Rows are points. The ring and each string are closed loops that go straight from each point to the next, and from the last back to the first. Before rounding, they use only three directions, however many columns there are. How many times does the string pass through the ring? Passing back the other way cancels.

Ring (9 x 4):
[24 -2 16 -33]
[24 2 -19 -27]
[10 -2 -43 -14]
[-15 -15 -50 5]
[-36 -29 -38 20]
[-50 -43 -5 27]
[-41 -43 39 13]
[-22 -31 54 -5]
[-2 -19 51 -20]
String (29 x 4):
[5 11 23 -39]
[17 13 27 -45]
[-4 4 16 -30]
[-5 -15 5 -11]
[29 -17 5 -19]
[59 -1 1 -40]
[51 13 -8 -46]
[59 11 -24 -44]
[52 -8 -32 -24]
[32 14 -40 -34]
[39 11 -58 -29]
[41 -9 -61 -13]
[29 2 -70 -16]
[-6 14 -49 -21]
[-23 2 -13 -15]
[0 -23 -17 -1]
[21 -26 -45 3]
[24 -2 -77 -10]
[6 11 -57 -20]
[-7 6 -27 -19]
[-12 6 -17 -21]
[24 21 -44 -36]
[36 17 -36 -39]
[19 21 -16 -42]
[-15 1 3 -20]
[13 -15 -1 -14]
[41 -12 3 -26]
[49 4 17 -44]
[24 14 25 -48]
Times through: 3
String (34 x 4):
[22 21 -6 -45]
[-6 19 -5 -35]
[11 25 -21 -41]
[-8 5 -11 -22]
[-11 -1 -10 -17]
[-5 -18 -7 -5]
[18 -21 -33 -3]
[-3 -21 -11 -3]
[10 -28 -24 2]
[22 -21 -56 1]
[13 -2 -72 -7]
[-5 14 -66 -16]
[-19 7 -30 -16]
[-14 -14 -6 -7]
[12 -26 -25 1]
[27 -16 -48 -6]
[45 -1 -68 -19]
[49 -10 -53 -16]
[55 6 -52 -31]
[24 23 -27 -42]
[-4 10 -4 -29]
[-4 -5 0 -18]
[9 -17 -1 -12]
[-8 -7 5 -16]
[11 -21 2 -10]
[39 -17 9 -23]
[60 -9 18 -38]
[35 17 30 -55]
[2 16 23 -42]
[-6 4 15 -29]
[3 -11 8 -17]
[34 -23 2 -15]
[50 -10 1 -30]
[47 12 -3 -46]
Times through: 4

Ring (10 x 9):
[18 -21 10 -9 51 -31 27 -16 32]
[51 -13 2 -25 73 -44 30 7 14]
[65 3 -8 -35 70 -38 17 31 -10]
[54 15 -18 -33 47 -23 -2 35 -23]
[26 19 -26 -19 13 -5 -22 19 -24]
[-2 16 -29 -4 -13 8 -33 -2 -16]
[-34 7 -22 12 -35 19 -34 -28 3]
[-45 -5 -7 16 -30 18 -21 -38 22]
[-37 -13 4 12 -12 8 -5 -36 33]
[-4 -21 11 -1 30 -17 19 -26 37]
String (17 x 9):
[-38 -17 -4 20 -13 2 -7 -52 34]
[-9 -9 -13 7 6 -9 -7 -32 17]
[-19 -2 5 -4 -2 10 -5 -7 18]
[-59 -10 18 12 -30 29 -8 -30 40]
[-60 -19 23 15 -22 22 1 -39 51]
[-16 -12 15 -3 12 1 9 -14 31]
[5 -7 3 -9 23 -10 6 -6 17]
[14 -19 25 -17 51 -21 33 0 36]
[33 -29 18 -15 75 -45 44 -14 40]
[37 -25 2 -10 69 -49 33 -21 29]
[18 -10 -9 -6 35 -25 8 -16 14]
[29 -19 -6 -6 54 -41 21 -23 22]
[42 -34 12 -12 85 -58 48 -23 41]
[24 -28 24 -15 68 -37 43 -10 43]
[8 -8 11 -15 31 -10 13 3 20]
[0 -10 -5 -1 18 -13 2 -21 19]
[-25 -20 -8 19 1 -11 -1 -55 34]
Times through: 0

Ring (6 x 12):
[51 0 45 30 -9 30 -10 -5 17 26 -6 -19]
[55 -37 -16 11 -25 -7 -3 1 19 0 6 17]
[19 -37 -45 -19 -15 -15 6 -4 19 -22 12 40]
[-26 -5 -48 -24 4 1 17 -8 3 -35 7 36]
[-41 31 5 -14 23 35 13 -14 1 -15 -3 8]
[-12 29 51 -5 21 47 -1 -16 17 14 -6 -10]
String (25 x 12):
[52 -3 -7 54 -22 12 4 6 -11 2 -6 -16]
[24 -26 6 -22 -5 6 -6 -10 35 3 8 25]
[57 -65 -15 -30 -25 -19 -12 -6 50 2 17 44]
[56 -64 -42 -16 -31 -27 -4 0 33 -11 16 44]
[39 -16 -43 38 -25 -5 11 7 -13 -18 0 6]
[14 -8 -14 3 -6 8 6 -4 8 -10 2 14]
[-4 -33 -25 -51 0 -6 2 -13 37 -18 14 50]
[-21 -37 -65 -57 -2 -19 13 -11 25 -41 18 65]
[-36 -18 -85 -35 -1 -16 24 -6 -1 -54 13 55]
[-5 9 -37 18 -3 10 18 -1 -16 -26 -2 8]
[-12 1 -14 -15 6 14 9 -10 10 -16 3 20]
[-38 5 -13 -40 17 17 11 -16 17 -21 6 32]
[-18 7 -2 -20 11 20 8 -12 13 -12 2 18]
[-72 30 11 -57 38 37 12 -25 20 -18 2 28]
[-73 54 27 -29 42 54 15 -22 4 -12 -6 3]
[-22 45 20 22 18 45 13 -9 -14 -4 -11 -19]
[5 20 10 23 3 29 8 -5 -5 -2 -6 -10]
[-10 12 40 -22 17 36 -3 -18 28 10 -1 6]
[-13 25 97 -37 33 60 -15 -28 50 35 -4 -5]
[21 29 76 21 12 54 -9 -13 18 33 -11 -30]
[31 17 26 40 -4 32 1 -2 -3 12 -9 -23]
[21 2 16 11 -2 22 0 -6 12 6 -2 -2]
[43 -17 56 -13 -2 25 -18 -14 46 30 2 4]
[96 -18 52 54 -27 22 -18 2 20 40 -6 -29]
[91 -13 15 75 -34 12 -6 10 -5 21 -8 -30]
Times through: 5

Ring (7 x 14):
[-9 10 15 23 -31 10 -31 -9 -2 10 5 -19 15 -18]
[-9 3 -24 -26 48 9 12 -21 13 15 -23 7 -9 37]
[-8 4 -36 -34 52 9 19 -17 19 14 -34 22 -12 27]
[-5 8 -26 -20 12 11 6 -6 18 12 -31 23 -3 -14]
[3 11 10 -3 -34 12 -10 5 8 16 -11 -3 3 -38]
[5 12 45 20 -69 12 -30 8 -5 19 13 -36 11 -45]
[-3 13 38 34 -68 11 -42 1 -7 13 16 -33 20 -44]
String (29 x 14):
[-1 3 -3 -27 30 10 13 -13 10 21 -14 -8 -12 29]
[-10 9 -15 -2 3 10 -10 -11 10 10 -17 8 5 -8]
[-17 10 -31 5 9 9 -16 -16 12 3 -23 21 11 -11]
[-17 4 -29 -12 48 8 1 -27 10 9 -19 8 -1 38]
[-10 3 -2 -12 37 8 2 -23 4 17 -5 -17 -5 47]
[-2 4 17 -11 11 9 -1 -13 2 22 1 -27 -6 27]
[-4 9 9 4 -17 10 -15 -7 4 14 -4 -12 5 -12]
[-9 14 16 33 -56 10 -42 -3 -2 7 4 -13 22 -47]
[-9 18 40 61 -103 11 -68 4 -11 5 21 -29 36 -79]
[2 14 62 42 -93 11 -50 7 -13 17 29 -52 22 -54]
[9 8 62 9 -53 11 -19 4 -9 28 23 -57 2 -13]
[2 8 29 3 -32 11 -14 -1 0 20 5 -28 3 -15]
[-2 11 21 16 -47 11 -27 1 1 14 2 -16 12 -38]
[0 15 44 39 -93 12 -48 10 -7 13 16 -30 24 -71]
[5 16 71 50 -121 12 -58 16 -14 17 31 -52 27 -82]
[10 11 75 28 -89 12 -37 11 -13 25 32 -63 12 -43]
[6 12 68 31 -84 11 -40 7 -13 22 29 -58 15 -41]
[-6 17 42 57 -102 11 -63 6 -10 7 21 -31 33 -77]
[-10 15 22 44 -74 11 -52 0 -5 5 9 -17 28 -61]
[-6 10 6 8 -24 10 -19 -5 4 12 -6 -7 9 -22]
[-2 6 15 -5 -4 10 -7 -9 2 19 -1 -21 -1 8]
[-12 11 -5 18 -24 10 -28 -9 5 6 -8 2 16 -28]
[-16 8 -19 6 13 9 -16 -19 7 6 -14 6 9 6]
[-13 0 -31 -33 77 8 20 -30 13 16 -23 5 -14 67]
[-2 -2 -15 -51 81 8 37 -25 13 26 -21 -7 -26 79]
[0 1 -3 -39 48 9 24 -16 11 25 -15 -11 -19 50]
[-7 6 -14 -15 18 10 2 -13 11 14 -19 5 -3 9]
[-14 9 -34 -6 18 10 -6 -15 15 6 -27 24 5 -6]
[-6 7 -10 -10 8 10 -3 -11 10 13 -16 3 0 0]
Times through: 3
